Every row gives one point. A path goes straight from each point to the next, and from the last back to the first. The post is the endless flat space through its rows: a point in 2 columns, a line in 3, a plane in 4, and so on, so that a path can go around it. Count how often the path circles the post. Going back the other way cancels.
In the rows, zero is written as 128.

Post (1 x 2):
[[134 119]]
Path (16 x 2):
[[118  86]
 [146 100]
 [191 134]
 [166 170]
 [ 90 155]
 [ 71  98]
 [122  96]
 [172  76]
 [193 109]
 [158 143]
 [118 161]
 [ 97 135]
 [129 145]
 [169 147]
 [196 112]
 [146  94]]
Times around: 1

Post (3 x 4):
[[114 137  53 130]
 [111 145 159 165]
 [135 101 141 113]]
Path (26 x 4):
[[147 168 109 131]
 [125 154 172  96]
 [ 88 126  99 117]
 [ 85  77 179 151]
 [103  56  99 116]
 [ 67  97 139 118]
 [ 90 177 100 162]
 [129 162  66 119]
 [175 107 133 129]
 [123 116 143 152]
 [ 78  92 121 166]
 [ 78 128 100 152]
 [103 108  79 164]
 [152 116 112 158]
 [125 165 127 157]
 [109 215 106 153]
 [ 81 144 142 153]
 [100  84 142 119]
 [137  77 125 147]
 [161 157 116 184]
 [142 183  77 151]
 [153  76 156  43]
 [107 118 116 111]
 [100 112 134 144]
 [ 88 158 127 213]
 [169 121  44 115]]
Times around: 2

Post (7 x 8):
[[166 125 126  86 151 106 154 117]
 [105 110 109 167 134  76 157 185]
 [130 123 110 196  72 106 130 108]
 [117 119 109 171 115  93  86 141]
 [146 133 167 133 194 115 156 121]
 [143 136 101 107 109 249 100  89]
 [181 181 159  77  73 144 132  86]]
Path (25 x 8):
[[ 93  96 121 167  96  95 138 185]
 [150 119 132 156 118 145 153 162]
 [174 131  60 196  74 135 107 139]
 [128 151  84 182 165 163 151 112]
 [ 96 110  71 148 118 112 163 156]
 [ 71 140 178 156 120 180 128  89]
 [125 100 134  84 121 120 115 171]
 [186 150 150 106 135 152 106 114]
 [176 166  70 141  81  95 124 153]
 [119 167 132 149 141 142 117 119]
 [137 172 106  81  59  97 148 127]
 [ 70 133 167 150  94 112 179 148]
 [141 110 158 110  98 104 116 167]
 [170 117 127 192  89 133 164 145]
 [215 148 158  65 133 111  75 150]
 [167 166 129 155 117 188  97 117]
 [129 142 122 140 163 120 117 120]
 [118 126 136 136 170 124 172 121]
 [104 145 175  84 106 102 138 148]
 [ 93  95  97 102  56 106 178 121]
 [140 135 110 160  31 157  69 105]
 [170 139 137 132 145 127  37 157]
 [140 161 118 125 182  65  89 156]
 [ 97 172 153 186 165  86 132  90]
 [117 165 162 106  83 113 117 115]]
Times around: 4

Post (10 x 11):
[[ 99 117  60 104 157 151 107 142 164 127 160]
 [156 116 181 118 103 113 172  56  40  79 108]
 [ 90 169 108 117 186 123 143 134  78  99 143]
 [118 128 109 142 123 112 150 104  19 170 127]
 [143 105 210  86 125 229 127 119 160 139 150]
 [103 119 118 184 150 106 133 116  80 131 127]
 [ 85 145  99  95 173 166 181 133 204 135 164]
 [146 146 155 114 118  72 149 130  58 134  91]
 [127 129 206 118 103  94 120  55  54 134 133]
 [ 72 108 133 108 116 176 143 158 159 122 183]]
Path (27 x 11):
[[ 94 138 220 159 117 129 146  86 113 126 136]
 [111 142 145 134 127 206 162 123  97 117 109]
 [ 90  99  96 100 137 119 127  61  41  88 110]
 [ 81  82 140 120 147 184 121  76 128 126 190]
 [ 70 109 123 106 157 127 167  74  59 130 210]
 [148 134 131 147 148 121 139  91 119  92 167]
 [ 94 138 137 198 135 135  59 108  85 110 188]
 [119 144 146 106  81 160 176 101 102 125 113]
 [ 89 128 178 109 164 199 125  81  65 153 105]
 [116  85 118 136 144 149 118  96  67  82 127]
 [ 86  72 125 125 159 163 135  67  95  92 165]
 [ 96 107 116  95 124 111 111 141 126 103 165]
 [ 55 125 143 120 131 146 135  98  87  91 215]
 [113 128 141 141 121 144  99 126 117 142 192]
 [ 99 204 151 115 173 142 150  76 110 150 138]
 [ 68 145 150 128 128 155 149 160 106 144 148]
 [119 120 169 109 118 140 125 129  64 144 106]
 [161 133 166  42 135 128 176  38 142 159 125]
 [ 96 124 172 149 126  58  86 174 105 135 150]
 [117 156 110 187 134  62 118 135  99 160 167]
 [123 181 132  98  94 153 166 137  84 124 134]
 [ 54 150 125 157 143  88  87 111  75 105 138]
 [ 83 103 124 170 154 174 132 144 133 118 114]
 [103 123 113 105 177 128 138 161  88 109 119]
 [143  97 116 152 208 118 152  76 137 112 144]
 [109 114 112 125 139 141 127 106  84  84 188]
 [143 147 131 109 124 131 148 134 115 157 120]]
Times around: 4

Post (13 x 14):
[[ 96 141 132  86 146 128 138 146 124 140  95 150 157 129]
 [ 97  82  78 170 124 126 138 124 138 112 149 125  91 156]
 [145 116 113 157 150 177 168 135  78 152 143 127 151 161]
 [116 149 144 100 139 159 174 172  94 161 125  84 125 104]
 [149 175 104 130 124 125 104  89 177 138 115 149 140 124]
 [ 90  90 153 115 133 149 155 106 162 114 135 154 127 117]
 [108 137  77 126  83 162  80 120 149 101 158 119  88  46]
 [122 142 144  49 155 156 126 175 125 118 137 165 112 145]
 [152  54  93 160 139 155  78 156 169 118  55 108 161 198]
 [119 173 144 161 174 153 101  66 108 110 122 101 161  84]
 [170  66 107 127  63 101 135 157 134 119 151 109 145 105]
 [155  62 112 142 124 109 104 139 160 124 101 136 132  83]
 [141 133  83  81 134 171 172 146 131  90 150 141 109 104]]
Path (15 x 14):
[[116 145 131 117 195 158 169  49 113 137 121 168 135  45]
 [124 149 129  53 100 142 114 191 158 166  89 150 117 144]
 [ 93  64 120 187 145 158 149 150  78  72 114  62 143 174]
 [156  87 180  98 181 153 189 115 102  80 152 125 109 164]
 [ 88 130 106 186 132 100 168  70 116 156 160  92  96  39]
 [ 91 173  95 116 133 158 106 134 104 184  99  92  81 129]
 [110 126 143 162 182 187 131 120  98 170  60  88 157 144]
 [115  45  91 149 104 101 118 136 129 147 159 150 113 145]
 [118  59 153  91 119 153 112 146 166 128 112 130 122 118]
 [ 49 125 114 112 107 136  73 153 130 115 123 121  81 142]
 [181 173  98  87 121 206  97 159 149 114  48 123 212  91]
 [212  74 105 109 135 108  95 183 178 117 110 138 177  90]
 [189  88  63 142 151 157 163 117 156 116 122 129 130 103]
 [160  82 145 120 137 172  82 128 161  80 142  90  94 148]
 [200 100  98  88 146 232 138 168 172  91  76  82 121 148]]
Times around: 1

Post (17 x 18):
[[129 136 131  71 197 106  83 200  66 112 106 126 174 166 146 131 109 119]
 [182  89 119 156  86 144  71 140 136 150 145 119 168  95 154 163 138 161]
 [166 136 139 194 141 151 160 106 128 145 165 161 114 129 163  78 137 107]
 [177 101 163 129 112 124  74 120 196 121 120 117 135  99 151 187 134 127]
 [105 110 145 162 110 107 144  98 170 150 152 162 110 152 181 103 166 104]
 [147 117  97  83 159 149 129 169 100  81 100 164 163 172  65  87 137 104]
 [125 140  83 152 185 163  96 130  71 152 144 118 115 189 188  85 178  65]
 [117 102 120 129 102 162 104 109 177 116 166 150 109  70 142 144 113 111]
 [154 101 145 138 139 149  86 147 141 128 112 174 125  99 150 126 140 164]
 [155 104 102  61 143 117  86 157  71  82  65 149 152 171 143 103  98 121]
 [136 149 124  85 170 167 157 127 140 122  93 125 170 116 131  57 118 140]
 [162 117 100  91 154 114  92 159 140 100 125 125 123 112 119 125 121 190]
 [160  73 150 143 108 125 103 127 168  92 152 133 150  76 172 134 156 149]
 [172  62 128 125 117 137 107 161 112 127  85  94 126 104 111 163 109 135]
 [134  96 163 169 123 172 122 123 198 164 168 127 113 141 175  84 129 144]
 [100 132 159 168 150 158 113  65 151 132 169 120 102 119 166  85 135 148]
 [146 139 107  94 128 137  86 201  95  96  52  97 158 164 140 110 129 124]]
Path (25 x 18):
[[ 87 138 104 182 175 158  88  98 148 165 187 126 112  68 162  93 206 136]
 [173 112 109 120 142  75  55 145 118 172 116 121  75 175 140 182 155  64]
 [159  90 153 107 104 162 105 200 184 187  96 121 186 149 185 125 143 141]
 [176  65  98 107 116 169 125 202  96 111 148 114 155 115  90 119 101  95]
 [109 107 132  95 115 150  57 165 192 112 172 101 138 122 122 131 115 119]
 [134 117 146 100 163 129 118 141 119 168 103 166 122 194 127 118 171 129]
 [104 129 128  85 177 153  93 174  79 151  42  88  81 106 163 179  83 138]
 [106 106  64 115 143 140 111 109 169 124 157 111 117  97  86 148 122 151]
 [108 150  63 156 111 129  86 116 141 143 163 140 101  79 169 126 111  97]
 [129  86 172 120 167 124  70 128 148  98  87 173  96 179 172 107 127 148]
 [185 129 114 186 110 154 101 125 145 113 124 127 137 157 199  69 151 107]
 [ 92 128 167 120 100 147 145 107 171 193 118  94 153  94  95 145  87 122]
 [ 85  79 135 140 118 165  71 111 134 125 142 207  96 160 113  92 108 129]
 [119  77 125 144  89 191  83 107 161 123 151 145 177 114 167  59 114 180]
 [187 115 140 154 127  75  87 200 142 186  99 128 118 200 163 128 131 118]
 [179 116 169 123 162  90 104 109 142 120 165 144 129 143 154  82 145 179]
 [143 128  82 127 189  83  78 196  86 133 151 119 106 147 150 143 164 128]
 [191 179  80  73 211 151  76 111 120  94 120 233 161 153 160  56 136 120]
 [140 117 136 134  90 147 117 140 155  89 129 158  94 164  85 100 185  79]
 [118 141 109 104 126 176  75 133 153 121 102 130  80 101 164 116 132 198]
 [ 81 107 102 148 130 156 139 131 140 106 172  76 155  70 181 135 133 135]
 [108  94 137 149 161  88 127 203 171 135 136 147 138 180 136 138 139  90]
 [103 165 125 120 173 122 111  97 138  71 138 191 167  74 210 114 200 108]
 [160 176  73  75 128 210  80 124 120 116 101 163 144  92 128 145  90  87]
 [197 172 102 138 207 203  92 158 131  90 142 171 240 125 180  32 141 162]]
Times around: 2

Post (17 x 18):
[[143 133 129  73 120 140 183  94 183 146 190  51 148 148 114 127 158 126]
 [142 135 118 158 140 159 168 156 122 169 138 102 180 104 117 140 135  91]
 [107 160 102 153 119 113 108 120 130 131 148 129 131 119  98 160  90 149]
 [108 161 101 141 158 123  85 149 141 157 112 193 145 128 168 127  99 107]
 [ 88 152 110 149 126 130 104 143 167 142  99 120 124 121 146 131 129 112]
 [126  98  96 130 120 146 122 128 110 101  97 116 135 111  95 104  79 101]
 [ 92 171 122 132 150 123 192 151 161 134 113 116 184 123 146 106 152  99]
 [ 97 164 108  99 131 152 117 145 138 132 112  82 127 158 121 135 141  96]
 [170 110 136 127 133 162 158 142 111 181 118 110  91 156  98 145  85 107]
 [101  87 129 158  59 168 101 122 123  72 136 112 129 119 119  76  93 168]
 [140 132 127 137  85 180 144 144 123 105 103 128 112 116 126 107 103 116]
 [119 138 146 120 155 157 122 108 110 114  82 140 108 135 112 149 132 102]
 [142  95 139 132  78 140 166 148  94  76 129 126  85 123 132 127 113 125]
 [119 157 111 130  95  91 171 112 115 143 119 149 129 175 173 101 164 115]
 [104 113 161  85 100 189 103 138 143 181 119 132 111 103  91 100 171 155]
 [141 149 150 152 177 131 182 171  89 151  80 159 107 104 164  96 156 123]
 [122 167 157 106 127 121 137 110 142 120 139 139  93 180 129 105 148  83]]
Path (25 x 18):
[[137 150 162 123 128 166 122 172  83 111 139 181  67  79 139 178  86 157]
 [136 106 162 117  87 156 143 120 112 186 145 103 158 132  85 107 105 133]
 [ 63 126 110 158  14 160 109 160 161 147 157  93 183 111 119 138 156  88]
 [ 55 182 116 132 133 195 164 205 127  84 139  49 151 134 133 126 165  74]
 [118 134 137 177 114 161 123 152 147 123 121 161 105 186 154 108 119  80]
 [101 147 124  65 125 113 123 183 174 143 137 118 107 137 144 131 138 155]
 [151 152 157 158 136 146 140 147 122 161  91 124 116 146 124  51  81  96]
 [ 66 193 132 164 160 144 109 144 105 139 123 179 177  94 131 170 133 103]
 [108 128 122  92 138 123  99 100 129  91  75 114 129 107  82  91  63 110]
 [140 173 152 117 135 128 120 112 102 103 120 188 124 145  63 190 120  94]
 [ 78 152 136 146 109 164 106 179 130 112 118 170 154 112 130 102 168 116]
 [ 76 150 101 140 124  89 136 114 103 123  90 110 105 219 118  88 129  73]
 [114 185 162 158 116 184 140 151 143 147  63 142 141 118 118  85  89  49]
 [147 150 100 104 103 132 162 121 192 161 126  62 147 156 124 128  71 119]
 [103  95 108 122 142 145 176 171 136 124  57  70  78 124  83 150 104 184]
 [163 111 111 114 195 179 123 114 150 248 216  85 175 204 112 161 149 146]
 [117 172  97 109 169 116  77 166 129 144  91 116 105 176 146 114 149 111]
 [170  84 161 104 161 173  67 131 114 183 123 168 115 133  74  96  79 119]
 [171 119 106 122 173 143 161 154 149 119 177  95 148 125 124 138 105  81]
 [109 126  81 116 136 177 142 135 131 127  46 103 138 136 125  62 119 100]
 [151 134 175 147 163 171 213 182 148 105 112 106 162 127 108   7 137  69]
 [139 128 155 163  92 126 135 140  90 141 115 106  79 125 122 136 129 162]
 [ 73 211 128  99 167 130 127 143 143 164 129 158 159  46 138 219 199 164]
 [ 77 180 100 142 116 114 161 151 139 102 107 117  81  86 152 181 164 155]
 [117 116 138 142 109 129 209  83  85 112 120 171 157 127 129 147 153 177]]
Times around: 0

Post (17 x 18):
[[141 141 129 109  97 173 181 125 123 164 130  86 122 106  88 141 115  43]
 [170 210 120 126 106 152  63 139 108  76 118 113  54 139 141 103 121 112]
 [130 134  88 139  86  94  53 104 125 129 128  73 134  70 140  67 145 139]
 [125 170 118 132  78 204 181 104 104 143 126 166 110 185 214 150 150 159]
 [133 160 123 172 123 201 176 159 160 149  95 144 133 196 184 121 180 103]
 [116 165 131 114 135 140 119  97 150 104  83 122 115 112 108 143 186  84]
 [128 127 137 165 164 125 128 117 125 185 131 106 129  76  90 132 136  99]
 [102 148  87 171 124 126 160  88 118 131 112  69 112 142  60 118 177 136]
 [120 114 142 120 132 109 138 149 162 153 110 139 130 104  77 134 146 166]
 [119 137 132 128 116  77 135 146 101 121 131 138 114 127 178 122 164 101]
 [140 138 112  90 137 121 116 105 151 114 110 131 103 129 143 112  80 110]
 [122 149 117 103 147 114 149 157  78 102 140 146 173  54 135 108 120 170]
 [194 135  86 138 133 138  91 127 104 102 116 140 109 106  77 122 111  63]
 [169 197 108 136 130 125 152 160 100 142 103 144 181 145 126 162 124 127]
 [211 115 130 159 137 119 132 121  97 146  68  62 143 149 105 129 119  67]
 [109 183 161 134 115 154 122 120 163  96  79 177 155 172 121 102 131 127]
 [100 135 150 102 121 152 118 109 112 115 121 106 149 166 151 173 165  91]]
Path (31 x 18):
[[144 114 136 164 119 214 137 110 104 138 125 120 132 125 116 139 123  59]
 [132 135  90 111  74 193  76 117 117 102 131 132  98  77 165 173 161 172]
 [121 143 118 179 130 207  95 104 119 131 167 139 113 165 172 147 162  99]
 [148 181 109 156  69 153 112  84 138  44 111 140 108 143 103 102 156 129]
 [ 68 137 132 160 121 118 164 158 131  98 144 178 161 118 101  99 134  78]
 [150  81 121 147 152 140 127 129 160 159  44 134 154 141 142 113 130 154]
 [138 165 138 129 133 149 141 153  87 184 120  97 168 122 109 143 137  51]
 [198 157 125  62 147 117 158 176 129 112  89 205 161 137 177 149 117 101]
 [173 117 142 159  93 199 151 121 103 120 131 130 146 181  95 123 111 121]
 [132 111  70 160 139  93 180 143 151 139 125  98  96 139 130 103 133 147]
 [162 129 208 186 103 126 147  95 146 100  75 102 132 171 105 110 125  38]
 [152 136 103 144 105 172 149  86 160 141 102 100 176 123 104 156 130  86]
 [143 160  53 152  67 126 111 178  87 142 165  78 139 172 152 134  75 166]
 [185 148 122 133 173 120 166 195  85 174  75  97 134 146 138 140  67 119]
 [108 127 165 126 120 176 112  63  77  99 105  40 105 115 191 167 151  64]
 [ 96 180 104 122 115 124 139  76 109 110 142  93  95 122 119 149 148 220]
 [156 143 108 123 149 166 139 115 141 138 134  69 216 167 111 164 125 151]
 [132 125 118 216 156 110  83  84  77 111 133 153 140  49 118 134 136  27]
 [136 109 154 159 158 114 106 142  75 109  93 204 140 156 146 171 121 149]
 [ 86 160 152 150 164 167 178 106  99 175  89 114 134 149 114 119 109  63]
 [199 154 106 124 151 137  58 145  96 127 119 103 119 123 117 143 125 153]
 [150 171 172 154 112  96 102 122 100 135 113  68 133 168 113 125 130 118]
 [190 122  99 140  89 139  80 112 115 121 137  77 147  60 113 143 144 141]
 [111 248  93 108 124 140 198  79 122  78  92  82 167 178 109 148 131 158]
 [177 117 115 145 159  82 127 123 125 131 111  77 142  11  87 136 200  51]
 [200 201 176 170  99 111  89 135 131 102  43  89 106 156 171 163 151  63]
 [ 47 131  94 120  93 165 194  68 119 134  98  56 106 164 174 120 134 153]
 [149 144  24 139  39 169 171 140 117 115  93 155 147 154  94  89 177 132]
 [146 147  73 140 177 201 101 110 147 132 121 238 129 140 217 107 149 172]
 [165 228 111 132 119 153 130 177 160 172 122  47 132 133 153 111 134 133]
 [ 90 178 190 143 140 151 120  94 149 107 140 136 149 126 123 154 131 131]]
Times around: 3
